Each row is a point. Each copy is the shape, with its points in the same order, stretched, turned, moved and blurred by noise. Is it also mirrored, or only turned?
(in the rows, 128 means zero)

Shape, 7 rows:
[[ 92 116 163]
 [ 32 129 173]
 [ 97 143 167]
 [113 128  65]
 [158 121 137]
 [123 144 154]
 [146  67  74]]
Copy 1:
[[137 184  98]
 [ 83 210  90]
 [108 175 136]
 [ 97 105  69]
 [159 125 128]
 [114 166 148]
 [188 115  30]]
Copy 1 is: mirrored
Copy 2, 7 rows:
[[111 165 126]
 [ 70 196 151]
 [131 162 166]
 [ 82  77 130]
 [144 113 124]
 [141 154 153]
 [102  58  59]]
Copy 2 is: mirrored
Copy 3:
[[172 139 131]
 [213 147  75]
 [166 155 113]
 [105  65 107]
 [120 124 162]
 [137 147 124]
 [108  41 176]]
Copy 3 is: mirrored

Shape, 10 rows:
[[171 107  87 172]
 [112 133 123 169]
 [ 98 171 129  87]
 [102 190  98 129]
 [134  86 104 109]
 [177 194 146 171]
 [107 121 149 102]
 [173 161 173  92]
 [203 115 114 180]
 [137  92 148 121]]
Copy 1 (10 x 4):
[[ 79 123 129 189]
 [105 125  98 109]
 [192 133 138  59]
 [181  98 116  77]
 [113 186 135 148]
 [116  50 194 114]
 [137 168 143  82]
 [147 106 240  88]
 [ 54 103 178 195]
 [ 89 174 157 119]]
Copy 1 is: mirrored
Copy 2:
[[ 89 100 218 140]
 [110  87 139  74]
 [116 110  29 121]
 [ 94  39  61 115]
 [ 84 173 152 134]
 [180  49 116 140]
 [132 167  81 101]
 [193 155  65 171]
 [137 109 224 158]
 [136 186 140 113]]
Copy 2 is: mirrored
Copy 3, 10 rows:
[[ 50 128 106 145]
 [128 171 136 117]
 [146 121 160  78]
 [106 157 162  47]
 [ 85  87 158 160]
 [155 167  69  93]
 [169 113 150 127]
 [189  83  88 117]
 [ 81 129  67 164]
 [141 104 129 168]]
Copy 3 is: only turned
Copy 4, 10 rows:
[[146 163  86 182]
 [ 98 118 109 172]
 [ 80 123 151  83]
 [ 53 132 108 102]
 [131 164 142 153]
 [167  98  79 112]
 [125 116 159 127]
 [199 104 140  83]
 [197 152  76 175]
 [162 125 147 160]]
Copy 4 is: mirrored

Shape:
[[132 120  95  80 176 120]
 [171 177  85 115 113 181]
 [103  84  67 150 141  94]
 [115 136 132 123  86 198]
 [108 167 159  79 113 115]
 [139 139  73 149  77 157]
 [145  47 119 156 128  90]
 [131 149 139 151 141 169]
 [118  78 129 158 117 117]]
Copy 1 (9 x 6):
[[123 185  68 107 142 135]
 [ 47 153  94  91  96 156]
 [118 116 112 109 207 115]
 [ 73 168 186  90 117 146]
 [132 140 130  69  63  98]
 [ 33 115 145  84 147 146]
 [110 128 151 174 214  85]
 [133 141 140 131 120 152]
 [118 125 178 146 181 108]]
Copy 1 is: mirrored
Copy 2 (9 x 6):
[[133  91 193 127 134 134]
 [147 196 222 125  67 130]
 [177  57 188 189  99 173]
 [123 180 178 179  88  85]
 [113 168 112  91 116  72]
 [186 182 210 163  62 143]
 [132  67 145 181 180 232]
 [ 73 126 175 155  73 117]
 [125  91 148 191 133 173]]
Copy 2 is: only turned
Copy 3:
[[ 63 136 119 121 157 175]
 [122  85  96 242 203 115]
 [142 120 105 100 104 199]
 [120 125 108 192 102  79]
 [100 206 145 168 140 130]
 [167  89 104 221 137 132]
 [154  95 167  69  86 169]
 [132 134 101 153 156  86]
 [156 119 141  96  83 140]]
Copy 3 is: only turned

Shape, 11 rows:
[[117  93 112 162  28 161]
 [165 119 137 143 160 145]
 [155  99 139 133 137 134]
 [153 129 100 107 146  92]
 [105 109 146 142 148 165]
 [110 106 132  86  45 122]
 [117 106  42 135 151 144]
 [171  97 106 145 122 164]
 [105 103 140 152 156  82]
 [107 149 141 162 170 130]
 [190 110 129 152 143 144]]
Copy 1 (11 x 6):
[[179 149   7  80 126  79]
 [ 80 129 147 106 136 100]
 [109 133 128  85 123 104]
 [137  72 162  85 127 128]
 [102 145 111 110 109 154]
 [221 142  69  76  82  80]
 [ 76  30  92  78  99 178]
 [ 85 114  91  82 122  76]
 [139 110 131  80 153 185]
 [102 123 144 137 144 178]
 [ 74 125 138  86 156  71]]
Copy 1 is: only turned
Copy 2:
[[221  68 110 169  83 134]
 [131 133 173 136 185  84]
 [136 109 135 137 175  80]
 [147 111 125 100 192 131]
 [134 140 138 115 112 103]
 [162  33  60 112 100 154]
 [225 165 171  86 137 120]
 [184 111 180 146 170  69]
 [115 136  68 121 165 125]
 [119 167 142 122 138 149]
 [146 117 179 162 204  69]]
Copy 2 is: mirrored
